Every row gives one point. The window is the flat piece filled in between its corners: a triangle in 3 columns, a solid with four corners in 4, and so on. A path goes straight from each point to the next, and from the last back to the first. After which points does the path pass through the window?
In the rows, 128 means zero.

Window:
[[107 156 140 122]
 [157 168 142 146]
 [ 98 142 119 155]
 [ 88  48 101 106]]
Path:
(1): [124 147 150 166]
(2): [147 147 120 132]
(3): [101 151  90 146]
(4): [ 99 110 145 141]
(5): [ 79 105 155 156]
(6): [125 142  90 118]
(7): [153 170 121 139]
(8): [136 149 156 146]
(9): [157  87 143 156]
(10): [107 249 118 118]
(11): [ 99 141 107 140]
(12): [106 140 165 181]
Through the window after points: 3, 5, 7, 9, 11

Window, 8 rows:
[[112 158 138 107 158 130 118 178]
 [ 87  79  69 143 173 125  78 105]
 [ 95 131 197 120 122  81 139 160]
 [163 114  72 143  95 145 132 128]
 [173 159 152  90 121 139 166  64]
 [140  61  83 123 136 116  93 169]
 [ 90 108 168 120 131 174 112 133]
 [178 158 149 164 202 154 101 169]]
Path:
(1): [120 135 148 123 121  97 169 162]
(2): [ 89 108 181 131 154  83 175 149]
(3): [127 159 175 108  90 114  73 160]
(4): [ 90 129 126 109 155 123  57 128]
(5): [132  80  70 167 170 144 160 136]
(6): [119 146 143 125 185 172 184 187]
(7): [123 117 109 115 132 109  78 147]
(8): [131 149 144 111 141 140 108 119]
(9): [124 136 170 141 150  99 190 135]
(10): [123 117  89 127 154 121 188 172]
(11): [146 140 180 121 158 149  64 111]
(12): [145 112 136 124 118 163  55 163]
(13): [112 118 106 142 172 117 145 155]
(14): [106 101 129 139 140 146 151 157]
(15): [120 133 148 111 132  99  83 131]
(16): [113 115 168 126 126 115  93 133]
Through the window after points: 2, 4, 6, 14, 16

Window, 9 rows:
[[ 96 105  80 148 137 135 158 153 163]
 [106 139 110 209 162  93 126 160 153]
 [156 145 124 127 140 196 113  86  97]
 [ 63  98 127 145 123 108 130 135 163]
 [119  93 122 117 106  97  87 154 183]
 [145 175 122  99 147  73 182  91 169]
 [159 108 132 161 110 167 139 109 103]
 [149 197 137  94 181  94 205 130  92]
 [163 133 162 134 112 219 124 113 132]]
Path:
(1): [ 98 172  94 134  92 191 130 147 100]
(2): [143 219  70 114 131 133 161 173  88]
(3): [126 115 157 166 165 108 151 114 147]
(4): [119 112 124 124 188 137 142 129 145]
(5): [117 138  96 172  92 144 131 130 135]
(6): [124 139 103 131 107 138 120 126 136]
(7): [165  86 190 117 171 164 104 116 152]
(8): [142 120 117 152 151 121 163 110 152]
(9): [104 172 115  83  78 132 126 147 120]
(10): [112 144  91 170 101  87 153 147 134]
(11): [124  84 124  91 186 213 136 118 176]
(12): [135 103 124 112 195 147 147 118 129]
(13): [ 97 131 119 191  83 134 120 154 142]
(14): [118 138 101 132  99 171 123 153 152]
(15): [137  88 157 158 178  99 149 108 121]
(16): [140  91 139 167 154 132 133 128 159]
Through the window after points: 2, 4, 6, 8, 10

Window:
[[150 148  88 160 154 157 187 100 183 137 160 183]
 [170 158 123  75  86 144 157  87 100 187 149 149]
 [199 123 107 105 117  86  91 154 137 111 115 108]
 [124  93 120 119 172 105 109  89 139 160 150 139]
 [128 135 142 127 134  77 115 159 146  89 148  69]
 [124 116 192 146  86 121 112  86 115 134 106  93]
 [111 153 100 154  74  97 115 158 111 124 146 135]
 [121 177 172 115  44 107 131  83 196 184 134 131]
 [182  93 117  97  97 127 193 148 103 155 109 129]
 [107 108 101 109 135 115 126 107  82 104  86 132]
 [102 176  76 115  69 166  97 159 167 138 177 137]
 [132 137  80 130  74 140 143 165 146  63 164 209]]
Path:
(1): [153 147  62 147  59  93 111 118 123  97 183 135]
(2): [114 120 167 119 124 141 135 139 149 141 102 132]
(3): [119 156 152  97 118 146 125 158 145 155 124 143]
(4): [174 112  88 132  93  73 151  93 107 103 164  93]
(5): [182 125  58 128  68 135 146  80  85 101 139 120]
(6): [136 135 159 101 117 123 156 142 140 178 130 146]
(7): [102 178 146 130 129 100 110 179 131 115 156 198]
(8): [146 115  66 142  58 134 147 111 132 124 137 108]
(9): [159 119 118 117  77 107 151 116 163  87 159 109]
(10): [154 137  92 118 139 134 117 170  99 162  99 182]
(11): [141 169 138 130 115 135 158 148 120 155 128 164]
(12): [121 127  89 130 103 142 141  95 159 129 161 141]
Through the window after points: 3, 5, 7, 9

Window (14 x 14):
[[107 144  92 132 110 145 138 134 180  64 165 159  81 175]
 [162 172 125 126 199 171 103 134 183 144  99 113 167 144]
 [116 203 120 101 125 140  85 136 113 170 144 126  77 103]
 [120 149 148 107 120  90 149 163 117 133  70  61 109 103]
 [160 151 178  90 168 148  94 122 140 170 121 153 132 153]
 [110 108 109 112 110  75  94 152 123 135 205  63 102  90]
 [ 87 121  99  94 161  87 184 145  80 136 103  97 102 108]
 [ 65  81 136 140 108 194 131 103 118 162 136 117 127 143]
 [ 69 163 160 141 141 122 145 106 135  38 140 115  95 145]
 [185 182 184 181 133  89 122 179  98 141 133 158 132  81]
 [153 180 115 136 125 131  98  94 152 193 179 134 169 158]
 [196 154 110 135  90 130 145 131  59  80  82 118 125  69]
 [ 67 124 124 114 134  69  81 162 151 130 166 126 150 133]
 [125  95 112 172 130  86 119 128 118 121  70 151  56 101]]
Path:
(1): [149 182 128 128 171 126  84 171  87 113 116  99 111 128]
(2): [140 115 120 125 136 140 117 141  99  88 137 100 132 165]
(3): [102 216 136 123 142 108 118 126 185 192  99 152 112  42]
(4): [135 153 138 127 139 131 186 126 157 112 111 124 120  65]
(5): [131 150 128 125 114 103  72 152  72 112 102  87 115 166]
(6): [109 161 133 141 141 132  75 150 104  97 111  98 131 164]
(7): [141 144 117 108 110 122 176 121 141 125 154 135 106  93]
(8): [109 136 142 101 125 134 132 124 158 127 107 116 139 117]
(9): [143 152 145 144 162 143 103 128 107 137 144 140 104 153]
(10): [121 159 139 121 139 115  97 142 100 123 129 124  89 169]
(11): [136 132 118 127 136 142 124 120 185 173 158 140 157  42]
(12): [112 132 144 124 115 122 139  85 144 125 118 161 176  44]
(13): [135 154 121 144 155 125 121 164 115 136 112 114  74 178]
(14): [102 137 108 166 172 110  93 179  97 157 146 117  98 165]
(15): [145 146 171  99 104 103 127 110 135 123 123 120 136  65]
(16): [132 155 160 143  94 123 153 104 189 195 151 180 134  84]
Through the window after points: 2, 4, 8, 16

Window, 14 rows:
[[111 132 151  81 113 143  79 132 147 162 119 166 146 174]
 [113 201  69 230 102  85  85 108 126 121 125 138  93 133]
 [ 89 117 153 121 118 156 166  92 123 192 105  75 108 100]
 [146 114 103 146 133  97 115 124  77 180  50 185 195 223]
 [ 55  98 119 182 157 165 184  81 121 157 107 150  79  77]
 [122 122 133 140 103  84 172  75 205 198 168 152 122  50]
 [132 118 168 180 124  98 107 156 129 128 137 165 159 141]
 [133 101 180 142 125 158  86  36 131 134  96  88 141 108]
 [141  76 145  98 184 133 113 125 126 171  92 141 114 162]
 [105 170  85  73 140 127 140 127 121 113 173 107 139 144]
 [143 147 170 126 126 161 113 113 132  84  88 136  89 141]
 [125  92 169 141  82 138 124  97 140 100 166 106 129 191]
 [ 62 113 130 148 104 104 116 143  95  66  87 129  92 145]
 [147 107  63 130 105 203 109 139 100 139 115 167  73 104]]
Path:
(1): [ 94 106 141 132  82 104 136  64  77 167 138 185  93 183]
(2): [116 140 132 148 139 158 134 133 168 128 112  93 131  78]
(3): [114 149 112 140 118 161 122 142 159 119  76  99 156 132]
(4): [118  98 130 124 112 109 125  99  78 133 185 185  58 159]
(5): [129 145 148 104 111 115 144  92 103 179 114 130 107 124]
(6): [101  98 126 158 136 162 112 108 142 100 103 133 120 149]
(7): [129 109 132 108 124 123  96 121 171 141 110 115 140 142]
(8): [127 127 149 140 119 135 116 108 103 136 120 147 116 140]
(9): [122 166 108 157  99 103  91  72  76 155 137 140  96 133]
(10): [114 150 110 208 127 109 114 154 169 108 113 142 129 137]
(11): [118 127 109 178 112 109 103 102 160 136  89 120 126 136]
(12): [123 152 113 145 135 128 116 121  97 142 135 152  98 141]
(13): [142 129 185 142 155 126 128  79  81 159 133 131 119  94]
(14): [ 77 109  63 160  99 125 130 143 163 142 103 150 142 176]
(15): [110 122  94 131 136 149 105 114 167 155  76 127 113 132]
(16): [113 131 168 149 110 112 144  93  59 130 173 166 105 136]
Through the window after points: 9, 11

Window (14 x 14):
[[131 116 128 190 171 138 146  96 132  27 139 100 118 153]
 [137 155 142 158 161 163 131 190 171  54 162 157 108 139]
 [104 107 122 145 126 155  91 116 111  90 139 151 133 151]
 [125 156 125 164 137  60  78 156  87 116 147 146 114 132]
 [ 91 168 163 163  90 130 106 133 153 142 113  91 114 121]
 [ 87 142 132 101 101  79 119 110 140 130 155 166 166 102]
 [126 108 180 129 160 107 123 198  64  67  77  71  79 128]
 [ 82 114  90 155  94 124 152 120 150 152  87 141 169 119]
 [119 120 100  85 130 131 127  99 107  73  88  78 136 169]
 [167 152 160 101 137 107 110 135  46  88  80 146 144 128]
 [170 147 163 167 111 112 150 142 104  89 166 142  84 179]
 [161 116 147 134 192 119 126 123  81 124  96 161 110 151]
 [ 94 181 119 148 130 133  87 169  61 113 177 169  51 102]
 [156 105 102  98  88 143 124 145 115 133 115 108 116  92]]
Path:
(1): [131 123 156 134 135  96 118 107 131  59 105 152  98 134]
(2): [106 137 132 113  68  96 105 107 135  34 125 197 101 115]
(3): [134 133 136 140 167 126 132 141  89 157 124  99 159 144]
(4): [110 148 121 157 178 115 156 122  85 114 167  98 138 162]
(5): [143 119 153 129  68 132  83 147 144  57  79 145  94  97]
(6): [144 117 123 145 124 106 116  93 144 112  99 149 102 132]
(7): [ 91 166 126 139 120 152 108 166  76  97 175 120 153 131]
(8): [154 143 109 153 133 134 123 178  77 156 145 101 159 150]
Through the window after points: 2

Window:
[[150 144 141 148 123 137 111  87 145  73 151  87  49 103]
 [122 104 109 138 168 152  67 149 163 133 131  73 147 136]
 [142 110 157 108 118 102 122 157 105 167 157 130  89 155]
 [162 119 121 158 160 108 106 109 145 175 117  97 204  79]
 [122  89 110 167 139 154 126 135 128 174 108 157 101  69]
 [ 41  67  86 125 124  62  71 154 139 145 106 117 171 106]
 [145 169 125 154 147 173 149  93  93 146 175 141 168 114]
 [152 121 123 135 121 179 142 102  97 129 144  42 165 141]
 [163 102 147 192 114 175 108 145 130 101 126 137 139 117]
 [169 169 113 125  89 165 106 194 136 176 123  44 160 151]
 [128 119  69  89 148  69 128  16 135  96 106 131 108 145]
 [ 92 110 174  83 132 103 121 143 101 148  87 182  96 110]
 [103 114 142  92 114 141 167 174 158 200 160 129 187 124]
 [ 95  84 156 163 166 105 144 210  98  67 108 160  78 116]]
Path:
(1): [ 56 103 114 160 124 106  97 115 147 138 115 103 147 122]
(2): [142  89 100  96 135 108 113 160 113 145 125 128 146 103]
(3): [146 108 100 121 122 118 117 140 132 119 139 137 136  91]
(4): [106 114 140 129 144 127 138 126 129 143 119 118 127 146]
(5): [ 74 141 147 205 120 125 104  95 159 197 178  95 129 147]
(6): [184 125 117  98 139 136 127 155 105 129 113 115 157 104]
(7): [133 100 111 116 143 131 111 138 131 120 150 131 116 104]
(8): [ 97 107 173 196 131 127 137 115 100 126  79 111 156 136]
(9): [156 135 141 195 120 135 114  99 152 156  99  85 129 144]
(10): [104  98 112  58 150 126 117 198  93  97 166 135 163  95]
(11): [134 100  98  84 165 140  82 136 127 141 134 115 117  98]
(12): [119 129 138 200 128 104 135 101 160 119 110  90 169 161]
Through the window after points: 1, 3, 5, 11

Window (14 x 14):
[[106 116 120 169 125 154 151 109 168 118  41 131 131 141]
 [120 205 203 154 100 139 191 115 108 221 136  75 166 163]
 [188 113 123 124 190 158  95 108 149 122 114 166 111 108]
 [129 156 115 163 145 136 120 150 176  78 114 192  90 116]
 [108  90 151 119 121 132 168 143 137 144 134 157 138 120]
 [102 127  77 153 184 149 121 120 146 117 136 155 132 116]
 [140 130 148 110 172 152 113 156 126  97 105 135 187 112]
 [110 187 174 104  71 206 176  85 144 181 119  99 187 170]
 [145 122 107 168 129 171 118 138 155 114 114 138 130  62]
 [152 145 130  50 123 120 165  95  82 108 121  90 170 103]
 [174 130  84  95  90 183 162 143 100 126  81 101 177 175]
 [151 132 117  33 110 146 140 144 134 135 111  38 163 147]
 [168 107 125 157 166 126 135 113 173  78 155 139 153 116]
 [108 135 129 135  48 150 105 108 118 152  85 106 168 179]]
Path:
(1): [150 142 122 128 124 141 129 126 177 137  84 131 143 126]
(2): [144 144  97  99 150 125 155 118 153 195  96 161 202 122]
(3): [145 136 164 133 120 177 130 105 131  87 133 101 120 136]
(4): [143 127 140 124 136 141 116 110 104 110 132  95 119 176]
(5): [139 134  85  95 133 168 139 144 196 159  80 160 184  59]
(6): [143 144 111  78 125 121 142 133 134 148  90 121 180 148]
(7): [156 115 129 108 106 202 146 130 131  97 134  44 127 135]
(8): [142 140 137 117 144 160 129 123 132 107 124 118 123 128]
(9): [149 160 130 172 121 129 154 110 170 167 109 150 214 131]
(10): [166 143 114 125 156  97 138  94 158 130 133 147 159 117]
(11): [122  78 154 149 131 206 139 161 140  79 131 117 128 127]
(12): [130 128 148 127 130 160 146 123 102 100 127 129 138 123]
Through the window after points: 2, 4, 6, 10

Window (14 x 14):
[[ 87 119  99 143 140 188 109  78 109 141 122 109  81 161]
 [162 113 149 145  51 129  90 180 110 145 155 142 157 150]
 [122 103  93 146 144 153 136 141 130 117  79 154 195 120]
 [ 62 175  96 137 165 163  64  85 140 144 119 164 128 141]
 [150  94 166 111 113  89 106 178 122  96 142 130 137 134]
 [174 129 141 130 149 121 130 166 133 173 106 131 167  86]
 [ 76 129 103 150 146 163 115  72 169 140 154  90 150 163]
 [195 118 122 162 168 151 133 158 131 108 149 154 168 131]
 [ 93  97  76 125 153 147  50  71 116 163 147 131 137 137]
 [169  84 136 155  70 111  89 145 176 125 131 147 109 134]
 [147 111 151 147  50  97 107  99 111 114 171 144 121 103]
 [182 118 154 173 188 102 137 140 114 151  75 154 201 156]
 [191 146  87 163 151  88 136 171 117 118  99 112 172 143]
 [ 33 122  93 197 169 174  54  92 120 145 134 110 117 119]]
Path:
(1): [136 144 151 126 119 122  74 125  86  96  86  69 173 110]
(2): [155 142 143 131  90 141  73 130 120 136  96  79 154 159]
(3): [137  87  91 175 164  84 149 152 135 125 178 221 161  82]
(4): [ 98  90 100 166 135 151 124 134 146 138 154 159 119 165]
(5): [186 151 170 104 103 106  75 149  92 113 110 103 167 106]
(6): [125 137 137 183 118 143  95 109 119 105  96 111 179 123]
(7): [119 115 113 148 142 135 106 142 129 153 139 146 125 140]
(8): [142 105 108 124 144 114 149 153 109 143 161 166 141 166]
(9): [117 147 121 172 140 174  62  95 150 119 101 123 147 102]
(10): [173 127 124 143 121 115  72 128 124  93 118 101 167 134]
(11): [145 127  88 167 152 114 168 168 131 171 111 152 135 139]
(12): [118 100  89 164 133 149 127 126 150 143 145 178 136 155]
Through the window after points: 4, 8, 10

Window:
[[ 88  94  88 104  79 175 136 139 130 116 110 104 147  74]
 [153 137 129  79 110 153 115 175 120 200  99 122  88 123]
 [186 145  75 126 124  67 161  88 164 104 148 148  83 152]
 [143 132 101 128 125 193 110 144 103 118  72  94  75 145]
 [ 89 148 109 152  80  98 160 126 113 130 139  95 125 158]
 [148 150 122 169 126 176 150 166 128  69 163 100  97 158]
 [153 126  91 136  69 137 125 130  77 113 131 133 109  97]
 [131 119  67 143 105 133 110 112 109 204 130 174 162  80]
 [168 113 133 132 122 120 125 131 105 149 133 146 173 130]
 [118 189 168 118 122 123 126  99 131 178 153 130 155 139]
 [163 116  88 176 102 103 114  95 174 118  97  66 104  93]
 [134 109 173 238 204 130  97  93 103 129 158 145 114  98]
 [145 124 101 207 115 136 188  89 113 124 121 131  90 108]
 [155 133 140 127 156 149 128  93 148 157 164  75  85 164]]
Path:
(1): [128 130 119 135 193 102 145 139 107 135 123  97 112 128]
(2): [149 131 117 163  84 146 134 104 133 131 151 139 119 119]
(3): [149 113 110 175  85 161 114 113 128 124 133 122 106 146]
(4): [130 155 114 119 160  82 157 107 120 136 140 116 154  92]
(5): [195 193  91 156 141 163 170 126  96  91 177  96 146  88]
(6): [ 88  66 140 155 108  96  96  98 161 154  90 147  76 174]
(7): [147 117 115 182  95 133 147  72 173 157  89 170 114 181]
(8): [136 136 104 168 126 130 168 124  87 115 151  96 100  85]
Through the window after points: 7

Window:
[[104 114 121  89 171  85 114  87 109 140 105 108  96 109]
 [125  97 113 211 154 106 153 172 172 128 125 150  98  97]
 [137 144 132 113 100 119  99  94 146 131 108 109 135 136]
 [129 200 107 164 146 132  76 183 106 142 128 111 103 196]
 [123 155 107 135 172 141 187 109 120 109 150 130  98  82]
 [174 141 137  88 144 182  92 104 138 156  90 177 177 147]
 [123 138  77 160 145 106 132 131  69  95  94 131 166 159]
 [ 60 176 144 127 149 147 107 142  72 129 145 121 162 127]
 [ 96 152 109 162 132 130 180 160  88 209  90 171 169 104]
 [143 165 141 144 117 135  87 130 146 109  99 124  80  43]
 [113 153 112 176 123 141  85  84 119 116 151 152  47 118]
 [ 81 104 128 115 126 199 137 119 108 169 120 109 109  79]
 [102 162  64 125 164 134 123 150 147 136 124 125 140 112]
 [106 127 150  94  62 175  74 109 117 109 136 162  38 119]]
Path:
(1): [139 140  80 147 124 132 106 137  98 146 183 145 102 104]
(2): [101 150 161 122 140 145 114 121 156 130  69 119  95  94]
(3): [ 97 177 113 147 161 150 175  50 130 142  56  87 112  93]
(4): [144 122 116 118 136 137 116 179 109 113 189 184 115 118]
(5): [160 152  52 124 105  88 114 156 101 125 185 130 118 125]
(6): [ 71 143 146 167 156 157 117 108 122 123  93 130  88 113]
(7): [ 87 146 103 160 158 147 136 124 134 114 110 123  87 104]
(8): [145 120 124 149 117  84 125 148 110 150 151 144 121 110]
Through the window after points: 3

Window, 14 rows:
[[107 175 121 144 127 151 115 238  89 121 112 120 148  98]
 [112 116  98 151 121 177 165  93  89 179 133 120 154 139]
 [101 175  96 122 152  88  93 125 109 121 148  81 107 129]
 [130 137  73 142 163 151 139 133 184 110 109  80 104 127]
 [ 83 178 112 106 205 120 133 135 127 150  73 158 146 174]
 [144 140  82 193 141 106 152 100 132 172  99  97 181 196]
 [130 112 170 111 149 138 139 126 157  84 123  73 123 126]
 [178 163 174  99 154 140  78 142 148 150 120 123 180  95]
 [165 172 130 126 148  99 197 112 154  90 128 129 140  86]
 [ 78 110 157 113 167 109 170 109 141 183  86  73 139 121]
 [109 139 103 174 147 152 163  70 214 116 111 152 180 139]
 [181 114  71 153 154 106  72  82 141 108  98 158 180 116]
 [138 121 147 148 150 105 115 187  98 148 138 126  80 102]
 [113  77  90  96  77 148  97 174 111 163 153 120 112 128]]
Path:
(1): [133  99 112 138 159 112 158 116 136 128 132  97 167 139]
(2): [123 140 123 115 160 133 111 134 132 144 135 123 171 117]
(3): [155 148 125 142  98 135 127 131 166 133  69 122  77 147]
(4): [117 168 134 181 135 123 132 109 133 137  88 113  70 148]
(5): [132  93  79  92 131 148 116 172 143 138 151 120 204 109]
(6): [132 113 105 140 224 118 125 137 121 162 171 103 138 139]
(7): [146 155 149 114  60 149  85 133 155 110  56 127 163 106]
(8): [113 162 124 149 120 159 125 116 135 160  96 114 125 145]
Through the window after points: 2, 4, 8

Window (14 x 14):
[[127 121 147 198 142 110 158  74 161 145 139 123 154  66]
 [ 99 122 135 156  82 145  81 166 146 120 165 122 155  93]
 [ 89 141 136 135 161 102 191 118 136 101  94 122 148 104]
 [128 112 119 152 103 129 159 114 155  95 105 145 168 167]
 [ 89 117 135 172 155 207 160  89 160 140 149 121 165 172]
 [159 141 125 117 135 159 198 122 121 140  82 127  96 151]
 [189 119 140  98 184 142 179 122 142 111 152 111 188 114]
 [150 156  75 118 142 138 139 118 147 186 151  55 154 118]
 [148 150 132  89 128 118 110 136  74  85  25 132 135 108]
 [154 176 172  71 113 113  91 132 151 120 100 184 164 139]
 [114 112 116 134 152 142 113 143  83 156 163 114 153 164]
 [135 114 134 156 157 129 117 162 148 178 130  76 163 115]
 [108  90 207  74 113 140 124 104  78  98  78 121 120 174]
 [121 201 211 183 123 130 165  70 135 109  96 110 114 166]]
Path:
(1): [145 147 160 126 107 139 155 108 105 125 111 128 165  87]
(2): [113 126 134 144 160 134 125 123 150 135 124 107 128 150]
(3): [116 122 119  96 155 162  76 120 154 106  97 107  81 153]
(4): [132 129 182 111 113 125 159 113 100 130 106 129 165 145]
(5): [140  99 160 146  86 161 217 106 113 144 135 112 200  96]
(6): [119 172 130 110 172 107  54 124 139 101  97 139  96 162]
(7): [156 172 174 115 156  95 104 120 182 110 157  83  89 114]
(8): [112 143 142 169 109 168 185 100  98 139  76 134 166 161]
(9): [106 168 151 115 112 125 166 148 110 187  61 135 196  92]
(10): [147 132 128 122 143 135 125 117 138 110 122 114 129 143]
(11): [156 113 144 141 187 141 167 122 165 125 113 117 101 143]
(12): [ 82 150 143 154  76 151 124 107  80 138 132  97 199 137]
Through the window after points: 3, 7, 9

Window, 14 rows:
[[185 160 110 141 155 123 186  90 147 182 125 106 138 134]
 [122 143 145 168 162 116 130 156  92 124  64 137 105 148]
 [146  85 111 105 182 201 110 194 141 135 160 161  67 131]
 [133 130 142  98  68 124 154 206 111 130 157  98 142 181]
 [136 145 104  74 111 119 128 130 125 108 144 112  74 115]
 [190 166 130  91 213 152 156 148 110 167 128  57 161 108]
 [ 77 146 188 130 143 113 120  87 129 134 142 180 144 148]
 [146 150 132 115 111 121 100  94 129 102 172 144 181 141]
 [172 120 121 115 132 106 167 149 109 116 101 135 155  79]
 [149 135 130 102 150 202 140 128 122  99 124  87  92  51]
 [ 45 103  91 111 106 143 114 116 115 125 209 120 147 139]
 [166 105 168 159 113  76 117 144 132 138  87 113  98  88]
 [149 197 148 111 121 145 136 169 162  93 198 111 108  77]
 [186 108 159 136 160  84 157  95 144  98 158 103 148 116]]
Path:
(1): [187 148 179  85 139 167 160 178  50 133 194 106 106 125]
(2): [184 142 182 106 149 114 160  95  90 158 184 120  95 117]
(3): [ 87 128 119 131 118 145 112 168 157  95  92 122 155 122]
(4): [153 173 124 113 150  88 114 162 180 138  91 138 152 140]
(5): [134 100 156 143 123 160 157 124  58 106 165 108 101 105]
(6): [170 179 161 140 139 167 180 137  73 109 165 141 103  85]
(7): [126 101 104  93 138 140 107 125 170 126 112  79 118 100]
(8): [100 141 111  75 168 185 159 106 193  96  89  61  94  90]
(9): [177 141 155 148 136 116 118 168  83 149 168 139 131 134]
(10): [179 135 151 111 104 113 153 182  63 171 155 145 111 127]
(11): [102 130 116 116 155 152 134 124 173  93 123  84 118 124]
(12): [119 141 124  73 132 132 132 141 167 114 113  80 122 123]
(13): [174 123 139 149 141 107 150 111 108 124 169 135 123 115]
(14): [157 143 140 123 117 133 141 151  94 117 152 125 130 118]
(15): [110 117 133  90 136 113 125 149 173 108 125  99 121 127]
(16): [121 126  98 136 163  99 130 109 190 133  96 100 168 125]
Through the window after points: 2, 4, 6, 12, 16
